Each row is a point. Any point is a mix of the corners, with weights that add up to 1. It lies inside the corners' shape when no weight is negative. Say inside or outside, and name the corners with a negative weight.

Corners:
(1): [ 38 -56]
(2): [-3 32]
(3): [-66  30]
Points:
[-38  47] => outside (1)
[ 15 -25] => inside
[-58  26] => inside
[ 30 -21] => outside (3)
[-60  27] => inside
[ 32 -17] => outside (3)
[-23  26] => inside
[ 29 -43] => inside
[  0 -13] => inside

Corners:
(1): [ 63 -85  16   3 -46  24]
(2): [-13  45  20  -3   7  -8]
(3): [ 16  33 -68   6  51 -43]
(4): [10 67  8 53 95 14]
(5): [-35 -63  37   1 -14  12]
(6): [  0  24 -46 -10  19  23]
(7): [  9 -63   5 -70  -6   7]
Points:
[  6  18 -39  -3  25   4] => inside
[ 18 -12 -17  -5   0  18] => inside
[15  9 -2 19 35 10] => inside
[-5 -9 20  8 18 22] => outside (3)
[ 30 -25 -12   4   3  -1] => inside

Corners:
(1): [  2 -26  -7 -55   2   0 -29   2 -10]
(2): [ -3 -21   8  13  10  -6  -8   1 -24]
(3): [  4 -20   6   9  20   9  11 -30  95]
(4): [  3  -7   4 -27  13  18   4 -19 -13]
(5): [-36 -26   0  23 -12  16   9 -13 -18]
(6): [-25  31 -15 -12 -23 -51 -24   1  -7]
(7): [-39  18 -14  25  20   1   8  -3  71]
(8): [  2   2  23  14 -11  26  -1   2   1]
(9): [-13 -22  13  28   7  25 -17 -35  -8]
(10): [  5   8 -21   6 -21   5  -8   1 -29]
Points:
[  5  -5  -6 -25   0 -21 -20  -8 -20] => outside (5, 7, 8)
[-9 -5  6 -5  0  4 -1 -5 10] => outside (9, 10)
[-26  -3   9  20   0  11   3 -14  -3] => outside (1, 3, 10)
[-17 -10   3  10  -1  12   1 -10   1] => inside
[-7 -3 -4  2 -1 -1 -1 -4  8] => outside (9)
[-11  -3  -3   7  -7   1 -10  -7   3] => outside (4)
[-14  -4  -6  -1  -2  -3 -11  -4  12] => outside (4)
[ -1  -8   2  -1   5   1 -10  -8   7] => outside (5)
[  8  -8   1 -13 -14  -1 -30  -4 -64] => outside (3, 5, 7)

Corners:
(1): [-44   7 -12  25   0   2  14   9  22  43   1   5  19 -14]
(2): [ 22 -19 -37  14  46  -3  14 -15  33   1 -55 -19  39 -27]
(3): [-17   0   2  15  14  13 -37 -17 -48  12  -2   8  -2  10]
(4): [  7   6  57  23  -1 -67  38  25  26  11   1  18  35   7]
(5): [ 35 -29  13   6  28  -6  27  31  -8  26  14  47 -13 -16]
(6): [-19  39  -3 -28 -35  12  20  33  45   8 -78 -27  14 -19]
(7): [-22  42 -15  42 -50  17 -37  12  28  51  34  28 -20  38]
(8): [ 23  26 -50 -11   4 -17 -29 -23 -95   0 -11  28   7 -49]
(9): [  5 -53   9 -44  33 -15 -31 -48   6 -15 -63 -22  24 -43]
(10): [ 24 -34 -14   9   1 -33 -40   3  -2  24  10 -20 -30  26]
(11): [ 16 -18  13  16  33 -48 -21  28  13   6 -14  26   2 -51]
(12): [-19 -10 -23 -20  59  23  28 -25   9 -38 -23 -46  -2 -50]
(13): [ -6  34   8   0 -14   1 -45   2  15  38  18 -11  76  36]
(14): [ 32 -26  21  40 -80 -28   9  -2 -46 -20   0  -8 -20 -63]
(15): [ 16 -44 -39  46 -50 -18 -14  42   4 -65   6   7 -20  35]
Points:
[ 20  -5  -5  21  -5 -22 -17   6 -13   3  11   7  10   1] => outside (1, 6, 9)
[ 17 -16  -5   6 -13 -15   0   9  -3 -19 -10  -2 -26 -25] => outside (1, 2, 3, 13)
[ 12  -4  -8 -14 -20 -17 -13  -8  -8 -21 -46 -32  21 -18] => outside (1, 5, 7, 11)
[ 11   1 -21   0  -3 -14 -17  -2 -25   3 -14   4   2 -18] => inside
[  2  -4 -12   8  11 -12 -16  10   4   6  -8   9   7  -1] => outside (14)
[  1 -10 -10   0  -3 -12 -13  -1   8  -7 -29 -11  11 -14] => outside (5)

Corners:
(1): [ 42  17   3  20 -11 -12 -41 -44 -43   6  31  61  21 -28 -17 -23 -44  15
  20  -4]
(2): [ 16  11  16 -71 -42 -17  -1   6  -2  20 -91 -26  20   0  13 -70   5 -35
  10  15]
(3): [-13  33  -2  17 -22 -19  17 -14 -51 -14 -46 -23  20  -6  45 -63 -38  25
  -3  34]
(4): [ -6  49 -26 -31 -72 -26 -12  -5  14 -13 -32 -33  84 -28  68   4 -43 -31
   7  46]
(5): [ 27  14   7  10 -19  14 -44 -30 -15  17  24   9 -68  10 -15 -29 -14 -37
  23  41]
(6): [-32  10  41  10  13  -4  -6 -17  25 -11 -16  -2  65 -10 -49  46  38 -47
   4  35]
(7): [-10 -32 -41  78  10  14  53 -42 -25  75  42   1 -16  15  14  36  24   4
  95  -1]
(8): [ 27   3 -36  73 -15  28 -14   4 -31  29  -9 -37 -22  27 -29  94  -9 -13
  17 -91]
(9): [ 11  38 -57   2  -4  15   9  40  27  18 -17 -26 -27 -17 -37  42 -33  -9
 -11   5]
(10): [-33 -63   1  -5  31 -11  29 -36  31   1  -7 -48 -28 -11  13   7   9  45
 -15  58]
(11): [ 17  -6  39 -18  24 -56 -76  31 -14 -52 -15  24  20 -89  12 -89   4 -23
 -29  31]
(12): [  2  -7 -15 -18 -60 -85  36 -33 -61  21 -68  53   2 -10  16  20   8  10
  15  -5]
(13): [-67 -36 -53  12  48  65 -61 -53 -25  11 -49 -41 -87 -21  41   7 -44   7
  -5 -21]
(14): [ 25  14  -2  53 -48  17 -65 -21  16 -14 -49  43  22 -28 -12  44  21 -14
 -20 -19]
(15): [ 11   3  34 -13  -5  30  -3  -2 -30 -22  34  69  -5 -23  32   2   9 -37
   8   7]
(16): [ 24 -36  31  34  -1 -36 -12  -1 -17  21 -12  74  29  52  31 -21  34 -56
  49 -63]
(17): [  2  26 -24  51 -18 -46  82 -54 -12  38   4 -21  26 -20 -12  30   8 -16
   7  -3]
(18): [  6 -27  24  31 -14   1 -17   1  35 -71  16  17  31 -40 -59   4  -8 -17
  23  15]
(19): [ 50  -2 -22 -15  18  19  -9 -37  19 -94 -14 -47  -3 -46  -5  27 -18  29
  -3  81]
(20): [-27 -16 -46 -87 -43  30   6  -1 -41 -89 -18  39  28   1   2  34  13 -26
 -90  33]
(21): [-27  50  22  44  21 -29 -25 -59  -9 -13   1 -63 -26  28  26 -72  -4  37
  49 -39]
Points:
[ -1  -6 -10  12  18   8  18 -12  -2 -24 -10 -39  -2  -5  -1  12   1  -1
   8   6] => outside (1, 4, 5, 12, 14)
[ -6  18  -6  18 -15  -4   0 -26 -10   0 -20 -14  -1  16  12   0   1 -10
  25 -18] => outside (1, 10, 11)
[ -9   4 -12   1 -19  -2  -2 -17 -15  -7 -11   1   4 -14  -5  12  -4 -10
  -8   9] => outside (16, 19)
[  3   7   0  11  -8  -1 -17 -17  -7  -5  -9   8   4 -12  -5   6   0 -19
  14  -1] => outside (3, 10)
[  5 -20  -5  33  -2  -2 -10 -48   2  18 -15  -7  -4   9   1  19   4  -6
  42 -10] => outside (3, 9, 11, 15, 20)
[ -7 -15   7  22   5  -9  -4 -19 -20 -16 -10  13  -2  -5   9  -5  16 -10
   5  -1] => outside (1, 2, 4, 9)
[  8   1 -16   7 -28   0   4 -16 -20   2 -16  21  14  -7   1  19  -5 -20
   9   6] => outside (10, 11, 21)
[  8   3  -7   4  -5  -6  -2 -16 -12  -9 -10  -9   1 -13   2   0  -9  -6
  10  14] => outside (14)

Corners:
(1): [ 54  55   1  43 -72  35  32  44 -50  -2 -70  39  59  25   8 -11 -74 -44
  51  71]
(2): [-42 -51  32  43   3   6 -12  26  36  -2  32 -60  12 -40  -5 -23  19  -7
 -25 -93]
(3): [ 13   9  15  10  29 -39   7   9  66  13 -20 -10 -21 -20  22 -47  63  36
  28 -28]
(4): [ 26  -6 -35 -10 -70  54  55   6   5 -15 -43 -22 -40  16   0 -60 -44  49
  28  70]
(5): [ 29   4  10 -47 -13  -4   3 -10  25 -69  51 -13 -35 -25  49 -17  49  27
   3 -36]
(6): [-50 -11   5  15   3   1 -67 -11  -6 -21 -22 -17  -1  10  24  28  35 -23
 -32  52]
(7): [-71  -4   3  -1  49   0  11 -23 -12 -30   4 -14  65  47  17  29 -25  -7
 -28   6]
(8): [-41 -46 -15 -20 -22  33 -29 -33  -6  38  15   7  62  19  27  19  24 -17
 -37 -22]
(9): [ 40 -37 -28 -15  18  11 -14  25  21  15 -16 -49  -9  17 -39  11  15   9
  17  -7]
(10): [-50  30 -89  10 -57  36 -56   4 -68 -46 -60  23  50  18 -33 -21 -20   9
  42  17]
(11): [ 26  -2 -36  -3  35  15  -2 -36 -19  31   7 -16  35 -44  19 -22 -25  34
  48  77]
(12): [  2  -3 -16   4  41  26  -6  30  55 -24  14  18 -15 -68  38  22  15 -13
 -46 -45]
(13): [ 35  31 -10   9   1  15 -13  -3  41   8  -2 -72  46  12  42  -6  32  52
 -65  12]
(14): [-56  37 -19   8 -10   1 -42 -13  45  -2  62 -33  31  28  26  23  12 -22
  -1   6]
(15): [-11  16 -58 -37 -28 -39 -35   3 -81  21 -41  24 -62 -31   7 -12 -69  80
  15  61]
(16): [ 16 -35  -1   6  16  23 -38 -39  29 -25   0 -15 -34   3  69  -2 -29  23
 -17 -39]
(17): [-12  67 -55  48 -41  86  -9  57 -95  27 -81  73  34  69 -19 -30 -75  37
  35  85]
(18): [ -4 -41  -8  49   5 -16  50 -16  -8 -12  48  -9   9 -13  20   7  63   4
 -48 -40]
(19): [-32 -61  23  18 -33 -17 -57 -42  43 -53  37  51   2  14 -19  28  14  56
 -46  -6]
(20): [ 49  16 -47   2  34 -16  -7 -15 -31  22 -11   7 -18 -11 -12 -92 -42 -10
   3  26]
(21): [ 33  87  14 -27 -25 -12  40 -39 -26  68 -72  27   1 -46 -92 -20 -30  10
  19  52]
Points:
[  8  10 -13  12   0  10  -1   8  -1  -4 -12 -15   1 -10  13 -19 -11   7
   1   6] => outside (8, 19)
[-38 -17  13  -2 -13 -15  -2 -18  20  -9  29   1   3 -21  21  18  29   0
 -16  -1] => outside (9, 10, 13, 16, 17, 20)
[ 16  13 -19   6 -16  13  -9   4  -9   5 -20   4   3  -8   7 -13 -16  16
   3  21] => outside (7)
[ -6   3 -27  11 -11  12  -9  -2  -8 -11  -6   4  15   5  17 -22  -9  18
   1   5] => outside (6, 9, 21)
[  0   6 -23  10  -8  19 -13  -4 -12   8 -16  -8  27   4   4  -5 -16   9
  -5  25] => outside (3, 5)
[  9  12 -23   1  -5  15   3   5  -7   2 -19 -11   5  -2   8 -17 -10  12
   7  18] => outside (19)
[ -5 -12  -8  -7  11  14 -26 -15  13   1   9 -12  -6   2  16  -1 -12  21
 -19   3] => outside (1, 3, 10, 18)
[  2  22 -16   0  -3  18 -11   6   0   5 -21 -19   6  -9  10 -12 -17  18
  18  23] => outside (8, 18, 19, 20)

Corners:
(1): [ 16  41  15  36  11  28  -2  30  29 -17  21  -7 -24  36  15  -1 -15   2
  -3  19]
(2): [ 39  72  -4  11  -7  14  15   4  13   1 -11 -41   1  -9  29  20  -3   5
   9  12]
(3): [-22  14 -26  16  66 -38   3 -35   3  22   0 -13  15 -23 -27 -23 -14 -41
  22  42]
(4): [ 33 -19 -33 -36 -10 -35  -4 -16 -11   6  14 -24  18 -29  23 -17 -22 -26
  16  24]
(5): [-39 -41 -34 -29 -18  36  36  -1  -8  12  30  39 -12 -25  46  -3  10  -5
 -18   1]
(6): [-63  -8 -41 -55  12   6  21  39 -63 -37  62   2 -20 -38   0 -43  -6  14
 -42 -44]
(7): [ 31  11   9  19  12  -2  25   7 -14 -11  -8  11  -3 -27  -7 -23 -18 -21
  -3  -4]
(8): [ 16  -4 -19  18   9 -22  35 -25  19  20  44  -2  38  13 -38  14  32 -27
   8  20]
(9): [ 22 -11  10  24 -12 -22 -39  -9  20   5 -13  10  12  11  20  20  18 -36
  39 -42]
(10): [-29 -26  45  14 -17  -7  23  32   8 -32  37 -18   6   0  22  24   9  32
  -9 -95]
(11): [-48 -48  33 -13  -7  -4 -27 -59 -24 -28 -22  -6 -24  -8  10   1  -9 -10
 -25 -14]
(12): [ 11   0  -8 -61 -15 -18 -17   0  14  27  15  18  16 -14 -14   1 -18 -29
 -20  31]
(13): [-15 -17   9  20  13 -17  29 -55  33  23   6   4   1  24   8 -25  32 -15
  -1  12]
(14): [-16 -14   8 -26  22  24 -10  27 -15 -19 -30  10  11  31  -1  27  14  -8
  -3   1]
(15): [ 30  13   9 -15  13 -23 -24   6 -15  -8 -28  20   9 -17  -8  36  24  12
  27  79]
(16): [ 11  -7 -24 -20  -4 -26  22 -16 -31  -6   1  35  35  21  63  54  17  46
  14   1]
(17): [ 12  -7  -7  56  57  31  -3 -38  51  33  31 -16  10   6 -10 -22  22 -24
 -12  28]
(18): [  0   5  22  43  39 -36 -37  -9 -19  16 -71   5   4  32 -61  17  10 -20
  33  14]
(19): [ 14 -12 -13   5 -20  19  -4  14  17 -15 -37  14  12 -38  30  33   4 -37
 -28  29]
(20): [-27 -15 -30 -38  61 -23  11  17 -65  23   8  18 -25  36  25  14  -5 -23
  -1  63]
(21): [-23  36  -9  -3  -2   4 -33  28 -35 -13  -2 -36  65 -10 -26 -23  21 -17
  32 -33]
Points:
[  0   4  -7  -7  18  -7   1   6 -18   1  -2   3   3   2   6   6   3 -12
   5  20] => inside
[ 11   4  -9  -5  15  -7 -16  -7  -7   6 -24   0  20  -2  -2  16   4 -26
  16  24] => outside (1, 6, 10, 13)
[-13  -3 -14 -10  11  -3   9   4 -15  -5  17   5   2  -7   5  -3   4  -4
  -6   0] => inside
[ -2 -10  -1  -6   7  -8  -6 -10  -7   8 -16   5  15  -3  15  11   9 -14
   8  10] => outside (1, 6, 8)
[ -6   0  -3   0   8  -9   5   2 -14  -8  -1   3   2   1  10   6   7  -7
   7   4] => outside (12, 17)
[ -1  -7  -7  -3   9  -5   3  -8  -4   4   9  -1   0 -12   4  -7  -1 -17
  -1  13] => outside (14, 16)
[  0  -1 -10  -4   5  -1   7   3  -6  -7  11  -3   8  -8  14   2   5  -8
   1   6] => outside (12, 18)
[ -5 -18   0   2  11  -8   7 -14   6   8   5  -1  -5  -4   7   2   2 -21
  -7  -5] => outside (1, 15, 16, 21)

Corners:
(1): [-13  16  15  16 -14 -41  17  27  22  29  29   4  -7 -12   2   1  27 -38
   0 -61]
(2): [-37  41  -8 -23  47  13   2   7  -4  39 -15 -19   1  -5  -3 -24 -46 -19
  37  64]
(3): [-21  21  16  36  -5   0  10   9  19  27  64 -30  28  31  54 -27  -3   9
   1 -10]
(4): [-35 -28  27  10  -8   1 -23  32   5  12  52 -54   9   4  37  41  27  -4
   9 -33]
(5): [-13  25  40  30   8  11   3 -46  15   5  49 -80  37  13 -16 -28   9   7
  -7  21]
(6): [-15  43 -12 -27 -27   6  27 -34  23  24  45 -18  16 -10  30  24  33 -19
  27   8]
(7): [  7 -16  -6 -34 -40  48  23  46 -44  29 -45 -20  -4  21 -34  13 -16 -40
 -35  49]
(8): [  1 -12  24  18 -26  -5 -25  22  -9  11 -20 -54  44 -10  16 -25 -11 -36
  -4 -42]
(9): [ 16  50  10 -44  39 -26 -23  63 -19  38 -81 -20  36  39  36   7  15 -40
   6  44]
(10): [ -5 -21  24 -35  13 -32 -15  11 -49  47  -6  19   7   7  34   2  19  15
 -30  23]
(11): [-37 -43  28  43 -54 -42   6 -22 -10 -19  38 -42  44  61  -4   6  11   5
 -48  -2]
(12): [ -5 -38 -42 -57  -1 -22 -40  64  22 -15  30 -18  65  46  47   7  12  19
  46   2]
(13): [ 14  -3  -2  11   6 -16  95   2  85 -23 -34  -2 -18 -40 -34  20  -2  40
   9   9]
(14): [-30 -19  -4  13 -19  21 -65   0   7  53  10  16 -26  18 -28   0   0 -69
  10  54]
(15): [ 24  11  18  -6   0 -25 -12 -21 -61  55  19 -80  -3  37  55  -7  26  -5
 -12 -54]
(16): [  9  82  35  32  50   0   0 -62 -20  -3  -2 -35  32 -22 -14 -10  25  -6
 -14 -13]
(17): [-53  -1  62  18   6 -23 -16 -12 -51  34  48   8   8  28  44 -27  12 -32
  21  -5]
(18): [ -6   1  34 -20  -2 -35  -5  -4 -37 -33   2 -32   5  44  39 -41 -12  72
 -31 -14]
(19): [ 38 -22  15 -42  14  15 -41 -11  48  -1  69  23  24  10  71   6 -14 -34
 -29  22]
(20): [ -2   6 -28 -13  49 -34   9  36  30 -24  12  -4 -10 -30  35 -15  27   1
  29  15]
(21): [  2  39  18   7   0 -13  18   3 -20  46  30 -30   1 -26  -6  10 -18   7
  53  21]
Points:
[ -1  12  10 -14   4 -10   2   7   6  12   3 -18  15  10  22  -1   5  -6
   1  10] => inside
[ -7  14  10  -6   9  -7   2   3  -1  18  16 -20   8   6  15  -2   5  -8
   5  11] => outside (8)
[-18   4  18  13  -6 -17   1   6 -14  13   2 -35   9  12  -6  -4   1  -7
  10   2] => outside (3, 6, 10, 19)
[-10  -6  13 -22   7  -8 -41   6 -30  13   4 -13  16  28  32  -6   6 -18
 -10  17] => outside (1, 3, 5, 13, 21)
[ -5   8  17  -3   0  -8  -2   0  -7  22  11 -26  14  14  17  -2   3  -7
   1   2] => outside (20)
[  0   4  13  -7  -1 -17  -8   1 -20  20  15 -38  12  23  29  -7   8   2
  -2 -10] => inside

Corners:
(1): [-37  27  13  18 -69 -86  54  31   2 -42   5  63  -4 -54  32  -1 -19 -24
  -8 -20]
(2): [-12  15  17  -8 -46 -66 -52  15   1  26 -14  47 -14  50  25  -5   6   8
  38  62]
(3): [-31 -42 -51  -7 -32  29  10  -9 -21 -22 -27 -35 -26  49 -55  -8 -33 -44
 -46  31]
(4): [ 69 -52   1  14 -45 -30   0 -39   6 -35  12 -74  68   1  45  95   5  19
  26  80]
(5): [ 16  13 -18 -20 -17  39   9 -21   6 -31 -81  11 -11 -56  34  12  38 -21
  34 -24]
(6): [ 46  13  -5 -33 -78 -28  56 -15   9 -43  15  -2 -29  28  33  -2  -2 -17
 -32  -1]
(7): [-39  -7 -36  -2  40  83 -35 -24 -14   7 -40  10  -6  44  17  -8 -50 -56
 -35  -1]
(8): [-44   0  50  11   2  64  38   6   9 -36 -50   0  70 -23  44  15  23  13
 -30 -29]
(9): [  1   9   7  36 -39 -93   7  54  18 -31  51   4 -65  14 -51   1 -10  38
   7  -8]
(10): [ 24 -33 -39  39 -29  35 -23  27  50 -79 -64  -1  -8 -43 -63  31 -24   1
 -59 -27]
(11): [ -8 -18  24  22  -9  16 -22  47 -14  -6   4  -5  46 -44 -43  -7 -22 -50
  -9 -46]
(12): [-17 -39   7  46 -19 -49  -6  59  43 -17 -18  37  34  -3  16 -22  14  10
 -43 -54]
(13): [ 12 -29  50   4  41  80 -43 -21  -2  -9  -3 -43  26 -39 -52  15  34 -48
 -35   5]
(14): [-39  30   3 -53 -17 -20 -54  21  26  29 -50 -22   2   9  15   7  11 -53
   8  18]
(15): [-35 -31 -30 -21 -60 -14  47  52  26  -3  45  46 -37 -14 -46 -18   6  24
 -50   8]
(16): [ 15  23   0  39   5 -18  57  45   9   5 -17  59 -52 -19 -11 -22 -18 -19
 -30  28]
(17): [ -4  35 -27  12  25  25 -32   0  46 -11  12  65  30  -7 -54  11  25  17
  29 -16]
(18): [-12 -51  -1 -47 -17 -18 -43 -26  53  46   9  14 -32  76 -36  45 -45 -17
  17  64]
(19): [ 22 -56  22 -22  38   7  18  48   1 -59  -8  13  -9  22  20  17 -16 -13
 -34  25]
(20): [-33   5  14  28  22  17 -35  48  -9 -15 -15 -12 -10  49 -23  38   4 -54
 -33 -42]
(21): [ 23 -20  39 -26  40  29 -70  -4  -4  15 -53  30  61 -36 -40  35 -19  40
 -31  -9]
Points:
[ -9  -6 -15  12 -51 -31  17  30   3 -43 -17   0 -13  -1  13   2  -3 -10
 -11 -11] => outside (13, 16, 17, 18, 21)
[ -2 -10  -6   1 -13   8 -25  10  16   2 -10   4  -3  -1 -33   8  -2 -15
 -11   3] => outside (1, 8, 19)
[-12   4   3 -13  -4  34 -30  -3  -5 -24 -50   5  14 -18 -13  -3  -5 -22
  -7 -12] => outside (4, 12, 15, 16, 18, 20)
[ -3  -9   2   5 -28 -10   9  29  13 -23 -14  13   5 -14   1   2  12 -11
 -16   2] => outside (7, 9, 18, 21)
[ -2   0  12   3 -19  -5   8  17   8 -26 -14   8   7 -17   0   8   8 -14
 -17  -5] => outside (7, 18)
[ -7 -10   7   0 -13  -5 -10  15  14 -12 -20   1  14   0   2  13   1 -10
 -15   2] => inside
[-12  -9  -9   3 -20   0   8  11   5 -18 -14  11  -7   0 -17   3  -9 -19
 -20   6] => inside
